Each row of a before or after table is a point. The points were changed in one or more steps. Then noise was added and the rows were shuffled. The steps act on columns, c1 being the first. Write out the steps. A step turns or swaps two columns, mirrors them in a line or flattens them onto one, adds a multiple of one to another, or multiplies or shifts one. Angles are multiples of 10 degrees, from the lower column toward the higher: turns from -170 to 170, lines from 10 to 170 but not 90. Use the fewest steps. Two steps may share a column if one is a turn and the other turns, adds or multiplies; they go together, in the order done. Otherwise the lowest column goes first.

Before (12 x 3):
[[-27  28 -31]
 [  7  29  27]
 [ -3 -10 -15]
 [ 27  -1 -29]
 [-48 -41 -50]
 [-13 -19 -13]
 [ 23 -29 -38]
 [ 21 -17 -21]
 [ -2 -21 -22]
 [ -2  35  18]
 [-16  -8  30]
 [ 33  -5 -11]]
After, 12 rows:
[[-32  30  -7]
 [-26 -14 -19]
 [ -4  20  35]
 [-54 -32  27]
 [ 54 -28  -2]
 [ 12  29  31]
 [-95 -50 -40]
 [ 67 -11  -6]
 [ 47 -37 -30]
 [ -2 -22 -19]
 [ -6 -15 -10]
 [ 42 -20 -18]]
Steps: multiply c1 by 2; swap c2 and c3

Before:
[[ 14  32  57 -12  70   8  46  12 -35]
 [ 10  61  35  40   8 -53 -25  -5 -22]
 [ 35 -20  41 -44  40 -17 -29 -23  23]
 [-33  45 -22  65  53  53  10  10  22]
 [-45  29   3  54 -27  29 -10  10 -27]
 [-34  20  14 -31 -32 -46  24   0 -29]
 [-10 -28 -31  46  16 -56 -44  16  25]
 [-16  29 -32  20  -6 -35 -29  22  44]
 [ 45  29  21 -22  18  19 -31   9 -54]
 [ -3  57 -18 -20 -40  44  -5 -17 -22]
 [-33 -35 -11  62  62 -14  16  33  17]
 [-20 -25 -30  67   5 -17  48 -30 -27]
 [-31 -27 -43   8  69  33 -32 -36 -15]
 [-54 -18   5  60 -22 -42  54 -51  35]]
After, 14 rows:
[[  3 -30   2  15 -70 -12  70  19 -34]
 [ -6  21 -74  43   7  17 -13  28 -29]
 [ 20 -26  47 -10 -22 -26  -1  -2 -57]
 [  3 -67  25  52  -5  37 -10   8 -17]
 [ -1 -49   1 -24  44 -53  -5   4 -23]
 [-11 -28   3 -21  32  40  33  -6 -34]
 [-21   9 -53  54  43  44  12  43  34]
 [-16 -27  -9  49  24 -35 -27 -21 -28]
 [-16  30 -33  49 -70  17 -23 -11  20]
 [-12 -39 -42  45 -53 -62 -34  14  20]
 [ -9  39   0 -15 -55 -27 -55  60 -17]
 [ -1  20  -3  26 -24  60 -66  -8  23]
 [ -4 -32  -4   2   1  35 -46 -21  44]
 [ 16  14  66 -16 -28  21  21  36  26]]
Steps: multiply c1 by 0.4; turn c2 and c6 by -170 degrees; turn c3 and c4 by 30 degrees; turn c3 and c7 by 50 degrees; turn c5 and c8 by 160 degrees

Before, 8 rows:
[[ 40 -11 -13 -21   6  14  -6  27 -23 -47  -6  -2  26  54]
 [-44 -28  40  40  37  48   1 -48  -5  38  -4 -51 -44 -12]
 [-36 -21  52  29  40  12  -1   7 -14  34  56 -26 -11 -50]
 [ 11 -36   1  35  11  28 -29 -31  26   3  59 -12  -3  -5]
 [ 43  17 -11 -49  51   3  44  29 -36  18  22  60  64  63]
 [ 33 -49 -16  -7  21   3   2   7  38 -30 -36  15 -21  18]
 [-16  49  23 -66 -32 -20  58 -34 -36  36 -28  52  45   0]
 [ 32 -33  37 -22  20  40 -18 -35  20 -24  12  -7 -37 -18]]
After:
[[ 26 -21 -38 -22  21   8   0  10  97 -32 -29  20 -30  12]
 [-34 -37  40 -34  44  12   5   6 -44  30  31 -22  19 -48]
 [-21  76  12 -16 -23 -20  -5 -39 -92  44  -5  51   8  -5]
 [ 36  -6   5 -61  24  46   1 -38  51 -23  -8   3 -12 -22]
 [-48 -49  38 -18  27  42  10 -56 -20  36 -31 -44 -19  -4]
 [ 12 -52  -8  -1   4  32   2 -33  63   0  32 -13  27  -8]
 [ 41  49 -12  -8  60   4  10  28 -90  19  41  58  37  57]
 [ 39   2 -31  -6   3  13   2  32 -63 -46  10  -5  11  52]]
Steps: turn c2 and c4 by 50 degrees; turn c3 and c4 by -40 degrees; flatten c5 and c7 onto the line at 10 degrees; multiply c9 by 2.5; flatten c11 and c13 onto the line at 40 degrees
